Each row is a point. Two turns around zero, p and q, are shown by what they do to some points. Write where each new point lands after one turn and then the other. Backwards means that the second turn is done in reverse. Each puzzle has new turns, and all numbers are rounded.
(in the rows, 128 means zero)

Turn p:
[ 98 152 124] => [ 93 124 112]
[107  83 145] => [138  81 149]
[146 173 134] => [108 173 128]
[150  83 126] => [173 111 142]
[139 149 111] => [127 151 110]
Turn q:
[160 127 111] => [144 148 102]
[140 182 113] => [ 89 166 110]
[104  96 129] => [140  91 136]
[108 107 159] => [138 108 164]
Where do these land?
q, then p: [120 110 157] => [135 131 162]
p, then q: [130 116  49] => [142 133  49]
q, then p: [112 140 127] => [117 111 128]
p, then q: [144 136 164] => [117 142 164]
q, then p: [135 138 143] => [113 138 136]

Turn p:
[105 132 149] => [ 98 127 118]
[141 126 148] => [119 113 145]
[138 160 147] => [108 143 157]
[128  93  67] => [188 128  91]
Turn q:
[101 154 149] => [ 93 150 138]
[108 127 107] => [117 126 101]
[138  88 115] => [146  90 119]
[133 165 169] => [114 163 169]
[160 105  99] => [170 109 112]
Where do these land?
p, then q backwards: [178 160 120] => [169 145 168]
q, then p: [129  99 148] => [121  95 118]
p, then q: [ 95 158 105] => [124 173 106]
p, then q: [ 92 119 144] => [112 121  92]
p, then q: [146 103 123] => [149 107 137]

Turn p:
[133 145 128 166] => [ 91 143 129 117]
[121 152 121 113] => [140 126 122 101]
[104 141 130 141] => [111 116 111 114]
[162  84 109  95] => [174 150 141 170]
[ 97 130 127 179] => [ 76 124  99 129]
[152 115 153  74] => [176 109 167 138]
Turn q:
[161 153 114 153] => [123  95 112 163]
[ 80 118 134 124] => [129 174 145 121]
[ 96 124 186 125] => [143 145 189 114]
[131 100 104 157] => [ 83 132 115 133]
[163 136 102  80] => [156 104  81 102]
[136 137 129 128] => [134 119 126 133]
Where do these land?
p, then q: [117 159 147 131] => [138 143 130  95]
p, then q: [109  96 129 100] => [ 89 106 117 131]
p, then q: [159 101 146 110] => [115  99 163 139]
p, then q: [119 176 122 113] => [158 124 108  92]
p, then q: [136 108  96 185] => [140 167 123 183]

Turn p:
[117 138 128 142 147 139] => [121 140 137 153 129 125]
[117 154 125 120 138 126] => [111 147 146 127 129 134]
[139 141 164 131 111 141] => [137 149  99 129 130 154]
[159 151 145 116 135 123] => [147 146 137 116 146 155]
[140 118 106 134 126 136] => [128 101 133 135 135 129]
[118  31 115 113 130 121] => [167  71 119 119  78  78]
[119 147 124 147 125 107] => [111 142 126 126 151 113]
[115 144 117 120 113 130] => [102 128 128 119 125 135]
Turn q:
[108 114 129 127 163 151] => [113 101 153 106 143 137]
[117 139 113 121 116 127] => [118 136 123 122 108 127]
[144 109 152 139 140  99] => [144 141 140 148 163 116]
[121 161 119 135 119 116] => [119 139 105 120 115 106]
[110  92 146 143 135 131] => [108 124 147 142 158 146]
[172 137  83 142 136  91] => [154 127 139 157  99  71]
[125 121 154  93 102 147] => [142 144 118 116 126 176]
[129 136 152 146 105 137] => [123 129  95 140 141 141]
[126 142 105 105 136 153] => [132 111 132 101  99 134]
Where do these land?
p, then q: [115 117 139 143 174 119] => [140 142 100 146 149  97]
p, then q backwards: [108 149 144 126  97 133] => [ 97 146 136 128 101 131]
q, then p: [141 136 134 116 118 151] => [131 101 128 130 125 144]
p, then q: [139 123  84 118 126 147] => [116 124 147 142 154 162]
p, then q backwards: [147  95  96  97 117 146] => [142 124 104 122 149 179]
p, then q: [113 118 140 154 139 109] => [130 143 127 133 128  91]
q, then p: [151 141 135 133 105 134] => [121 100 132 134 149 131]
p, then q backwards: [109 145 151 136 149  87] => [117 141 135 116 135  75]
